Each row is a point. Each table stands for the endless flat space through its points: a line for two points, a plane for three, and so on. The two share one point or none. Which?
(in the rows, 128 means zero)

First, 2 rows:
[[138 100 161]
 [186 124 149]]
Second:
[[179 125 157]
 [171 113 155]]
They share: no point

First (2 x 6):
[[163 105 144 124 135  93]
 [164 113 153 115 129  84]]
Second:
[[201 119 111 166 150  97]
 [165  96 138 155 144 100]
 [172  96 132 122 138  96]
 [140  95 141 125 141 112]]
They share: [162  97 135 133 141 102]

First:
[[125  97 103 151  93 139 194 116]
 [115  93 147 153 115 127 144 132]
 [147 119 135 167 137 121 146 140]
 [ 80  88 189 151  96 160 121 115]
 [117  95 187 125 101 100 117 114]]
Second (2 x 8):
[[114  97 167 135 104 119 137 114]
 [135 103 149 129  80 107 155 105]]
They share: [121  99 161 133  96 115 143 111]

First (5 x 9):
[[114 177 181 148  83 103 144 130 139]
 [136 191 165 117  78 101 161 100 147]
 [ 97 155 135 141  93  95 113 145 123]
 [103 189 145 143  79 115 153 134 134]
 [124 160 123 120  61  81  97 102 107]]
Second, 4 rows:
[[129 191 157 109  80 103 131 119 137]
 [115 136 172 153  98  91 104 128 156]
 [141 178 167 122  90  93 104 108 141]
 [135 199 152 104  84  93 125 105 126]]
They share: no point

First:
[[129 171 160  98 113 169 142 118 158 126 125 103]
 [166 163 189 124 106 121 163 160 192  87 107 122]
 [191 171 181  77 113 146 107 121 141  90  76  89]
 [175 139 143  85 119 171 131 121 146  94  52 149]
 [162 166 143 130  66 107 144 141  97 188 103  90]
 [165 152 197 119 103 114 158 156 168 127 124 115]]
Second:
[[131 146 181 117  87 116 164 132 174 118 120 110]
 [172 171 117 102  88 157 126 148 153 101  83 124]
 [152 146 147 127 118 137 161 128 148 141  98 119]]
They share: no point

First (3 x 14):
[[ 88  82 188 147 133  97 102 102 131 120 115 120 162 103]
 [152 142 118 115 127 125 152 116 125 100 159  92 130 143]
 [124 114 152 131 129 125 138 118 127 116 135 108 146 119]]
Second (3 x 14):
[[124 114 145 115 128  97 119  95 138 104 149 124 142 139]
 [131 112 139 109 136  97 116  80 141  99 152 126 134 156]
 [135 103 147 137 157 132 130  85 122 104 128  85 128 150]]
They share: [120 112 153 131 130 111 127 109 128 110 137 106 146 123]

First:
[[175 114 110 150  57 155 105  96 136 114  81 151  98 150 155 164  82 138]
 [169 148 165 102 117 114 114 125 155 162 151 138 100 107 109  87 120 181]
 [121 126 122  64 142  93 133 112 186 166 123 195  78 144 115 115 148 194]
 [196 154 171 116 114 117 127 124 119 136 144 136 104 151  93  90  93 186]
 [151 102 115 135  61 159  84  90 173 147  98 148  94 100 166 146 109 135]
 [163 134 136 130  88 133 119 108 132 134 129 143  92 108 143 125 120 158]]
Second, 4 rows:
[[134 128 157 143  94 140 117  99 167 151 116 149 113 100 125 146 115 135]
 [166 140 117 115  82 116 125 123 151 131 112 153  81 136 157 126 107 179]
 [138 124 165 155  58 144 121  95 191 147 112 141  93 120 161 122  83 163]
 [169 143 131 132  79 123 142 112 173 120 105 141  68 127 172 114  99 184]]
They share: [157 138 125 119  94 121 122 118 149 137 114 154  94 122 140 137 117 161]

First (3 x 24):
[[163 133 118 129 175  95  90 109 109 127 171 162 154 167 169 109 122  90
  123 156 100  87 121  92]
 [154 150 116 131 156  96  99  97 103 140 147 122 158 141 147 111  89 104
  157 155 113 109 121  92]
 [163 128 120 127 183  97  87 116 114 120 182 178 152 178 179 111 135  83
  109 155  94  80 118  92]]
Second:
[[144 174 119 132 181 109 108  95 102 137 143 107 167 162 153 116  92  83
  137 181 139  88 138  93]
 [153 149 124 117 175 104  97 107 104 128 157 138 151 159 176 110 112  97
  118 160 114 105 124 111]
 [152 162 127 116 183 109 102 103 102 133 147 125 153 164 171 108 104  87
  119 173 127  98 134 111]]
They share: no point

First:
[[128 124 117 114 109 141 152 148 150 111 124 130  73 125 127 118  97 147
   94 138 198 149 170 153]
 [104 109 117  94 128 142 142 157 139 101 104 115  81 153 127 129  98 151
  121 118 171 167 176 155]
 [128 118 156 121 157 154 153 156  86  81  97  81 100 170 128 101 119 172
  128 139 159 137 153 168]
 [128 112 132 107 125 146 149 162 132 101 113 105  72 144 134 109  99 152
  116 131 171 149 165 152]
 [104 145 129 133 165 139 152 131  93  85 126  98 137 166  96 142 143 175
  102 142 174 155 142 187]]
Second, 3 rows:
[[130 147 156 108 152 153 182 178 162  97 114  74 114 160 114 121 118 128
  115 142 167 143 120 159]
 [130 123 144 117 140 150 164 163 144 121 141  86 105 172 117 130 112 149
  127 151 155 143 141 171]
 [ 94 147 116  99 144 124 144 161 144  77 123 110  79 128 115 128 116 131
   91 109 175 179 131 143]]
They share: no point

First, 7 rows:
[[162 130 128 159 137 176 156 125 136 107 162 132 117 136 120  65 123  69
  176 132  73 110 165 123]
 [147 114 148 125  96 162 130 136 131 148 176 106 118 138 112  91 103  90
  181 176 106 108 204 117]
 [150 131 125 133 101 140 182 141  75 118 173 105 142 113 155  59 142 120
  137 175  90 143 164 125]
 [166  98 151 141 113 122 180 132 130  93 182 129 138 115 145  59 135  82
  146 159  94 107 165  90]
 [134  95 174 134 138 116 174 149 125  56 154  80 147 117 123  94 161  94
   86 157 113 160 114  93]
 [132  93 176 149 145 142 112 165 159  94 150  56 101 127  58 138 107  54
  118 128 123 165 107 101]
 [136 134 142 112 100 173 128 158 110 143 171 120 155 108 110 110 120 144
  165 214 105 125 213 143]]
Second:
[[150 147 132 168  99 203 159 176 146 106 162 117 130  82 101 100 142  84
  149 156  35 176 145 138]
 [160 141 150 158 101 182 146 158 124  99 159 114 118 119  98 102 113 108
  139 167  94 172 139 137]
 [158 126 131 145 136 178 143 152 137 127 169 117 142  90  95  83 129  90
  164 132  75 137 150 135]
 [114 119 107 132 133 168 150 193 145 140 154  94 122  70  79 118 122  52
  160 152  53 143 160 111]
 [168 122 130 141 150 174 139 139 136 134 174 121 154  89  96  69 132  94
  171 117  82 122 153 139]]
They share: no point
